Each row is a point. To make a cloud, some directions were put in groups of two or more. Within a group, all points are equally far from the middle, so they leave a hole (a ring in 2 directions, a hollow ball in 3). The other directions are filled evenly. Then the cloud was stretched, turned, moved and blurred a little. How many holes are there, and how many directions does each take, smallest first?

Cloud:
[[-0.73 -1.96]
 [-1.52 -1.51]
 [ 2.18  0.80]
 [-1.73 -1.16]
 [ 1.91  1.88]
 [-1.70 -1.17]
 [-1.92 -0.64]
 [-0.73 -1.97]
 [ 0.06 -1.91]
 [-1.93 -0.45]
 [ 2.18  0.83]
 [ 2.09  1.52]
 [ 1.53  2.26]]
Holes: 1 (2)

Cloud (20 x 3):
[[ 1.41  1.88 -3.13]
 [ 1.30 -1.39 -3.96]
 [-1.87  1.00 -1.72]
 [ 1.45 -0.75 -0.35]
 [-1.91  0.03  1.61]
 [ 1.50  0.09 -1.59]
 [ 1.46  0.32 -3.25]
 [-0.28  2.35 -1.17]
 [ 1.87 -0.60 -0.96]
 [ 0.44  2.57  0.19]
 [ 0.37 -0.72  1.19]
 [ 1.80 -0.30 -3.21]
 [ 1.76 -2.20 -0.01]
 [ 0.12  1.70  1.70]
 [-2.37 -0.38  1.19]
 [-1.43 -2.43 -1.10]
 [ 1.06 -0.22  1.87]
 [-0.82  2.01 -0.69]
 [ 0.27 -2.50 -0.60]
 [ 1.08 -0.43  0.88]]
Holes: 0

Cloud (22 x 3):
[[ 0.16  2.38 -0.55]
 [ 0.57 -2.23 -0.92]
 [-2.83  0.61 -0.51]
 [ 1.16  1.76 -1.36]
 [-1.87 -1.82 -0.71]
 [-2.04  2.00 -1.04]
 [ 0.85 -0.29  1.18]
 [-1.99 -0.43  0.97]
 [-2.89  0.68 -0.70]
 [-0.23  2.31 -1.70]
 [-2.11 -1.59 -1.03]
 [-1.89  2.04 -0.31]
 [-1.70  1.22  0.94]
 [ 0.94  1.85 -1.66]
 [-1.61 -1.27 -2.42]
 [ 2.05 -0.28 -0.60]
 [ 0.65 -2.13 -1.49]
 [ 0.80  1.42 -2.36]
 [-2.51 -0.26 -2.06]
 [-0.75  0.41 -3.18]
 [ 0.35 -2.00 -2.01]
 [-1.53 -1.14 -2.59]]
Holes: 1 (3)

Cloud, 30 rows:
[[ 2.35 -1.62  1.07 -0.60]
 [-0.85 -0.71 -1.71 -1.62]
 [-2.17 -0.58  2.22 -1.72]
 [ 2.67  1.57 -1.48  0.79]
 [ 2.54  1.80 -1.87 -0.18]
 [ 2.38  0.56 -0.88  2.14]
 [ 1.80  1.17  1.57  1.33]
 [-1.32  2.13  0.93 -1.06]
 [ 1.94  1.15 -1.43 -2.46]
 [ 0.79 -1.01  2.72  1.71]
 [ 0.63 -0.80  2.20  2.15]
 [-0.26  2.31 -2.11 -1.45]
 [-1.59  0.12  0.45  1.12]
 [-1.10  0.77 -2.05 -0.97]
 [-1.91  0.60  0.44  0.46]
 [-1.94 -0.83  1.79 -2.52]
 [ 2.52 -1.30  1.14 -0.78]
 [ 1.54  0.32  2.44 -1.31]
 [-2.29  0.42  1.59 -0.39]
 [ 1.81  0.85 -0.99 -2.67]
 [ 1.86  2.32 -0.42  0.72]
 [ 1.33  0.66  2.44 -1.19]
 [-0.51 -0.91  2.02  1.79]
 [-1.80 -0.23  1.85 -2.83]
 [-0.35 -0.57 -1.83  0.47]
 [ 2.10 -0.95 -1.47  1.06]
 [ 2.12  0.86 -1.10 -2.45]
 [-0.02  1.50 -2.23 -2.49]
 [ 1.58  0.29  2.63 -0.53]
 [-0.34  2.15 -2.17 -1.60]]
Holes: 2 (2, 2)
